Every row gives one point. The points of each table are mixes of a few directions, plus a little noise. How many directions does each table use, and how many do they share? Where both have some left over, give the other angles between the two spaces (their principal angles), to ten degrees, smallest first.

First:
[[-31  19  28]
 [-45  27  41]
 [ 59 -36 -53]
 [-39  23  35]
 [  8  -5  -7]
 [ 49 -29 -45]
 [ -2   1   1]]
Second (5 x 3):
[[-44 -48 -30]
 [ -8  17 -27]
 [ 51  16  71]
 [ 18  16  15]
 [-18  -1 -29]]
Directions: first 1, second 2, shared 0; angles 80

First, 7 rows:
[[  5  28  25  -3  39  -2 -33 -49]
 [ -3  31   9  25   3  22  43 -22]
 [ -4  -1 -22  31  41  -3  63  28]
 [-25 -41 -14 -46 -36  25 -52  52]
 [  2   6  71 -26 -22 -56  -4 -47]
 [ -2 -39 -37 -29 -47  22 -58  44]
 [ 28  16 -32  49  21  -8  41 -10]]
Second (10 x 8):
[[ -6 -20 -12  37 -13  -5 -31   1]
 [ -8  -4  25 -27  15  -4  30 -14]
 [ 71 -23   7  21 -22 -42 -68  36]
 [-26  28  10  -3  14  11  33  -7]
 [-25  65 -46 -62  12  65  64  -5]
 [  4 -48  32  93 -17 -53 -69   8]
 [-64   3  -3  12  11  24  36 -31]
 [ 42  -5  12  -7  -5 -24 -22  19]
 [ -4  57 -13 -50  14  34  50   4]
 [ 15 -50 -12 -13 -12  -7 -22  -9]]
Directions: first 5, second 4, shared 1; angles 30, 70, 90

First, 11 rows:
[[  4 -41 -14 -27   4 -11 -27   0  12  30  41   0]
 [-14 -19   6  20   4 -31  -6  -8  22  36   9  37]
 [-41   6  24   6 -14 -20   9 -32  -6 -10 -23  23]
 [ 30   2 -40  12 -42 -17 -29  17 -36  10  48  35]
 [ 21  40  -5 -28 -15  20 -30   0 -21 -30   5 -29]
 [ -5 -17  13   9  31   0  15   4  33  20 -12  -4]
 [ 11  31   5   4   5  20   7   7  -3 -21 -21 -21]
 [-17 -21   0  12  -3   4  42   1 -15 -13 -16   3]
 [ 23  18   8  25  37   7   2  19  41  22 -14  -8]
 [-28 -11  13   0   1   5  36 -12 -11 -21 -27  -6]
 [ 16   8  -9 -32  -5  22 -16   4 -15 -20  10 -34]]
Second, 11 rows:
[[  1   7   7  -7   8   2 -11  -3  11   4  -1  -7]
 [ -2 -15 -15  17 -17  -3  24   8 -26  -6   3  17]
 [ -3 -20 -21  21 -22  -5  32  11 -35  -9   4  21]
 [  4  14  13 -14  14   2 -20  -8  22   5  -3 -15]
 [ -3 -14 -15  17 -17  -3  24   9 -25  -7   3  17]
 [ -1  -6  -6   8  -7  -1  10   4 -10  -4   1   6]
 [ -2 -12 -12  13 -13  -4  18   6 -19  -5   2  13]
 [  2   6   7  -5   6   1 -10  -4  10   3   0  -7]
 [  9  57  57 -63  64  15 -92 -31  95  26 -11 -63]
 [  1   5   5  -5   5   1  -7  -3   7   2   0  -6]
 [ -2 -19 -19  20 -21  -6  30  10 -31  -8   3  21]]
Directions: first 5, second 1, shared 1

First, 8 rows:
[[-37  31 -42 -10  93 -72 -32  36  47  12 -84  26  18  95   4   5  70 -30]
 [ -7   6  -8  -2  17 -13  -6   7   9   2 -16   5   3  18   1   1  13  -6]
 [ 30 -25  34   8 -75  58  26 -29 -38 -10  69 -21 -15 -77  -3  -4 -57  24]
 [ 13 -10  14   3 -31  24  11 -12 -16  -4  28  -9  -6 -32  -1  -2 -23  10]
 [ 13 -11  15   4 -33  25  11 -13 -17  -4  30  -9  -6 -34  -1  -2 -25  11]
 [ 22 -18  25   6 -54  42  19 -21 -28  -7  49 -15 -11 -55  -2  -3 -41  17]
 [-36  30 -41 -10  90 -70 -31  35  46  11 -82  25  18  92   4   5  68 -29]
 [  3  -2   3   1  -7   5   2  -3  -3  -1   6  -2  -1  -7   0   0  -5   2]]
Second (9 x 18):
[[  8 -26  20 -44 -17  21  18  14  34  20 -14  35 -44  56  31  20 -16 -28]
 [ 11  -8   3 -12  38  -5 -77 -78 -34   0   0 -79  34  29  -7 -12  24  14]
 [-17  23  17   4  20   8 -78 -56 -60   4 -19 -69   1  23   1  17  33  73]
 [ 11 -51 -24 -11  19 -26  16  31  68 -10  10  10  23   9 -20 -26   0 -30]
 [ 15  29 -11  19 -19  -7  32  24  -5 -19  20  28  -7 -61   0 -27 -18  12]
 [ -9  35  14   1   9   1 -62 -28 -48  -8 -16 -44 -21   4  10  -4  27  94]
 [  3  75 -11  11 -23  -4  63  35 -17   5 -13  88 -29 -32  32   5 -26 -53]
 [  7 -41  -5  20 -39  16  64  26  26  -6  47  21  22 -54 -25   0 -39 -49]
 [-34 -36  -6  15   9  -4  24  33  36  15  -9  11  21  23 -22  30  11 -33]]
Directions: first 1, second 6, shared 1

First:
[[-13   0  -8   5  -9  13  13  30   4   1   3 -20   6   9  -7 -10   3  -6
  -11  13   0   4   3  -4 -15  -2  -8  -1  -3   3   7  18]
 [ 10   3   3  -4   5 -11  -9 -17  -2  -5   0  13 -10  -2   4   7  -2   1
    4 -12  -4  -3   0   2   9   5   5   7   1   0  -6 -12]
 [-16 -10   2   2   0  16  10  13   1  18  -3 -12  24  -7  -1  -9   0   7
    3  23  14   6  -5   1  -8 -12  -6 -24  -2  -8   9  13]
 [ 20  14  -3  -3   1 -21 -12 -14   0 -23   5  16 -33   9   2  12   0 -10
   -5 -30 -19  -7   7  -2   9  17   7  32   1  10 -13 -16]
 [ -3 -26  28 -11  22   3 -13 -54 -10  40 -18  25  46 -41  15   5  -9  35
   41  21  35   3 -22  15  23 -26   9 -58   5 -29   4 -18]
 [ 18   0   0  12 -37   4  -3 -15  -4 -36   2 -20 -11  23 -14   3   9 -11
   -7 -27 -27 -17  18   0  -5  -1   8  37  11  33   2  -8]
 [  1  28 -23  -3  12 -18   6  45  11 -17  15   5 -47  20   0   1   0 -25
  -29 -14 -18   6   7 -13  -8  31  -9  36 -11   3 -13  10]
 [-17 -10   2   0   5  14   9  12   1  22  -4  -8  25 -11   1  -9  -2   9
    5  25  18   8  -8   1  -6 -12  -6 -29  -3 -13   9  13]]
Second (10 x 32):
[[ 14  11 -10 -11  12  -4  13  -4  -5  -1 -24  23   4  -3  -9 -11  -4  13
   -5   6  -4  -6  12   9 -16 -10  11  12   4  -3  -5  -6]
 [ 15  12  -9 -16  12  -6  12  -2  -4  -1 -22  24   4  -2  -7 -12  -3  13
   -5   5  -5  -6  11   8 -17  -9  11  11   5  -3  -4  -7]
 [-13 -10  17 -25  -7  -5 -25  19  12   1  38  -9  -2  14  15   0  12 -12
    7  -8  -9   9 -14 -14   8  13 -10 -20   6   0   1  -2]
 [ -8  -6   4   9  -6   4  -5   0   1   0  10 -13  -2   0   3   6   1  -7
    2  -3   3   3  -6  -4   9   4  -6  -5  -3   2   2   4]
 [ -1  -2   5 -18   1  -5  -9   8   5   0  11   5   0   7   6  -4   5  -1
    1  -2  -6   3  -3  -4  -3   3  -1  -6   4  -1  -1  -4]
 [ 11   9 -12   8   8   1  17 -11  -8  -1 -27  12   2  -7 -11  -4  -8  11
   -6   5   3  -6  12  10  -9 -10   9  14  -1  -1  -2  -1]
 [ -6  -5  17 -50   0 -13 -26  26  13   2  35   9   1  18  16 -12  16  -6
    7  -6 -18   8 -11 -14  -4  10  -4 -20  12  -3  -2 -10]
 [ 30  22 -32  31  20   5  48 -31 -21  -3 -75  29   5 -23 -30  -6 -22  28
  -14  14  10 -18  30  28 -23 -26  23  40  -5  -1  -5   0]
 [-25 -18  -2  95 -26  28   6 -27  -9   0   4 -63  -8 -18  -3  40 -14 -22
    1  -3  34   3 -12   0  39   7 -20   0 -27   9  12  28]
 [-19 -14  21 -23 -13  -5 -32  21  14   2  49 -17  -4  15  19   3  15 -18
    9  -9  -7  12 -19 -18  13  16 -14 -26   5   1   3  -1]]
Directions: first 3, second 2, shared 0; angles 70, 80

First, 8 rows:
[[ 10   4   5   9  -7   8  -8  -7   8   9   0  -4  14 -13 -10   3   1   9
   10  -5   5   2  -2  -9   1   5   5  -3  -4   9  -4  -1]
 [-18  -9 -14 -16  13 -10  13  16 -15 -14   3  14 -20  24  16  -4  -1 -17
  -17  10  -9  -2   7  15  -2  -4 -13   0   7 -13   9   3]
 [ -3  13  42  13 -18 -30  -2 -32  15 -12 -48 -74 -34 -27  -6 -12  -3  18
   12 -14  -3 -10 -37  -6  -1 -44  42  48   0 -35 -32   2]
 [ 10  -7 -28  -2   8  29  -4  18  -5  18  37  53  38   9  -2  12   3  -6
   -1   8   6   8  27  -2   2  38 -28 -39  -3  35  21  -2]
 [ 17  14  30  20 -19  -1 -13 -27  20   9 -21 -42   8 -33 -17  -1   0  24
   22 -15   7  -2 -22 -16   1 -12  29  17  -6  -2 -20  -2]
 [-29 -28 -63 -40  39  11  24  58 -39 -13  51  95  -2  66  34   5   2 -48
  -42  31 -12   5  48  31  -2  34 -63 -42  13  11  46   4]
 [  3  16  47  17 -22 -28  -5 -37  19  -8 -49 -79 -29 -34 -12 -10  -4  24
   17 -18  -1  -9 -40 -10   0 -43  45  47  -3 -31 -34   0]
 [  9  -5 -20  -1   6  21  -5  12  -3  13  26  38  27   5  -2   8   3  -4
   -1   5   6   6  18  -2   2  27 -19 -28  -2  25  15  -2]]
Second (9 x 32):
[[  8 -21  -5  11  -5 -25 -35  -3  16 -43  54  -2  -7  10  12 -19   5  -3
   20  18  -2  33 -23 -42 -15 -12   5 -11 -52 -22  26   4]
 [  3  -6   4  16   3  -1 -23 -14   8 -43  43 -22  -6  23  -1 -43  -1   1
    2  -5 -16  -9  -4 -29 -14   9   5 -13 -24  -2  27   5]
 [ -4  14  12   8   8  26   9 -14  -8  -7  -5 -23   0  17 -14 -32  -7   3
  -19 -24 -16 -47  20   8  -2  24   2  -4  26  21   6   2]
 [  9 -25  -4  18  -4 -29 -46  -7  20 -62  75  -9 -10  20  13 -36   5  -3
   23  18  -8  34 -27 -57 -21 -11   7 -17 -65 -26  38   6]
 [-10  32  14  -6  11  46  45  -6 -23  42 -63 -14   7   1 -21  -1 -11   6
  -35 -36 -10 -69  39  52  15  30  -4   9  74  39 -25  -2]
 [ -3   3 -11 -26  -7  -9  28  24  -7  63 -59  39   8 -39   6  73   4  -3
    5  15  28  31  -2  37  20 -22  -8  20  22  -6 -41  -8]
 [ -1   3  -1  -5  -1   1   8   4  -2  14 -15   6   2  -8   0  13   0   0
   -1   0   5   2   3  10   5  -2  -1   5   9   1  -9  -2]
 [ -8  22   6 -11   6  27  36   2 -17  44 -56   2   7 -10 -13  19  -5   3
  -21 -19   2 -36  25  44  15  13  -4  11  54  24 -27  -4]
 [  6 -22 -13  -5 -10 -37 -22  13  15  -9  24  23  -2 -14  18  25   9  -5
   26  31  16  59 -28 -24  -4 -29   0   0 -45 -29   3  -2]]
Directions: first 2, second 2, shared 0; angles 90, 90

First (9 x 32):
[[-55   1   0  10   9 -37 -14  -4  11 -21 -26  30  47  46  11   5  16  55
  -29  15 -20   9  30 -14 -15  -5  25  -3 -42 -80  13  -4]
 [ 43   3  -4  -7 -11  29  10   1   0  14  20 -26 -42 -46  -5  -1 -17 -47
   22 -18  12  -3 -19  11  10   9 -21  -3  43  66 -14   6]
 [-19 -24  22  -2  20 -14  -1  12 -39   7  -6  20  42  65 -18 -12  29  34
   -4  37  17 -17 -14  -1   3 -28  11  25 -65 -41  27 -15]
 [-53  11  -9  12   2 -34 -15 -10  29 -26 -26  25  34  24  20  10   5  47
  -30   2 -29  16  39 -16 -17   6  23 -14 -19 -71   3   2]
 [-24  40 -35  12 -23 -13 -12 -23  75 -31 -16  -3 -21 -59  40  24 -31   0
  -23 -44 -47  35  53 -13 -19  40   7 -44  64 -13 -31  21]
 [ 39   3  -4  -7  -9  26   9   1  -1  13  18 -23 -37 -40  -5  -1 -15 -42
   20 -16  11  -3 -18  10   9   7 -19  -2  38  59 -12   5]
 [ 65  -7   4 -13  -7  43  17   8 -23  28  31 -33 -50 -44 -18  -8 -14 -62
   36 -11  29 -15 -41  18  19   0 -30   9  38  91 -10   1]
 [-14   7  -5   4  -2  -9  -5  -5  14  -9  -7   5   5  -1   8   5  -2  10
   -9  -4 -11   7  14  -5  -6   6   6  -7   2 -17  -3   3]
 [ 17 -35  30 -10  21   9   9  20 -64  26  13   5  22  54 -34 -21  29   4
   18  39  39 -30 -44  10  16 -35  -4  38 -59   6  28 -18]]
Second (10 x 32):
[[-16   5  29  -1  16 -19  10   3 -12  -5   3   0   7  39 -14 -13   8  20
   12  16  10  10   2 -20   4 -28  -6 -13 -23  -6 -12   2]
 [ 53   3 -36 -46 -36  -9  34 -33   9  -2 -20 -23 -44 -30  21 -24 -16  -7
   14   2   9  11 -17  16 -29  21 -23 -25  24  -6  16 -11]
 [-60  29  55  77  60  28 -34  47 -15  16  36   7  43  30 -45  38  11  15
   -7 -27 -21  17  18 -34  36 -10  26  36   3  17 -34  15]
 [ 67  -5 -72 -34 -56  25  16 -29  33   2 -24 -19 -50 -95  47   2 -30 -44
    1 -29  -9  -6 -20  43 -28  58  -6  -7  62  12  27 -14]
 [-24  19  -7 -15  21 -26 -28 -18 -12  17  54   0 -12  58 -70 -20  23  27
  -49  35   3   3  58 -30  -5   0 -56   2 -22  15 -34  58]
 [-22  26   7  53  43  39 -28  29 -29  40  29  -1  32  19 -53  26  15  26
  -28 -21 -22  13   3  -9   4  36  16  64   8 -17   5   3]
 [ 28  -6  16 -22 -24 -14  46  -8  13 -29 -41 -14 -21 -25  52 -14 -23 -15
   57  -5  15  13 -35   5  -3 -27  12 -48  13  -1   3 -34]
 [  9  -7  26  -3   4  -8  33   8 -20  -7 -33  -3  15  21  19 -10   1  19
   38   6  13  11 -38   1  -4 -22  23  -4 -20 -36  23 -40]
 [-32 -40   9  17  -9   1 -26  18  22 -26 -13  34  31 -20  41  23   1 -32
   -3  -1  -3 -39   3  16  28 -28  33  -1 -22  16   2  -2]
 [ -5 -26 -31 -26 -19 -16 -23 -18  11  -6   8  19  -3   0   3  -7  11 -10
  -34  24   3 -31  24  14  -4   0 -18  -3 -23   6   4  24]]
Directions: first 2, second 5, shared 1; angles 80
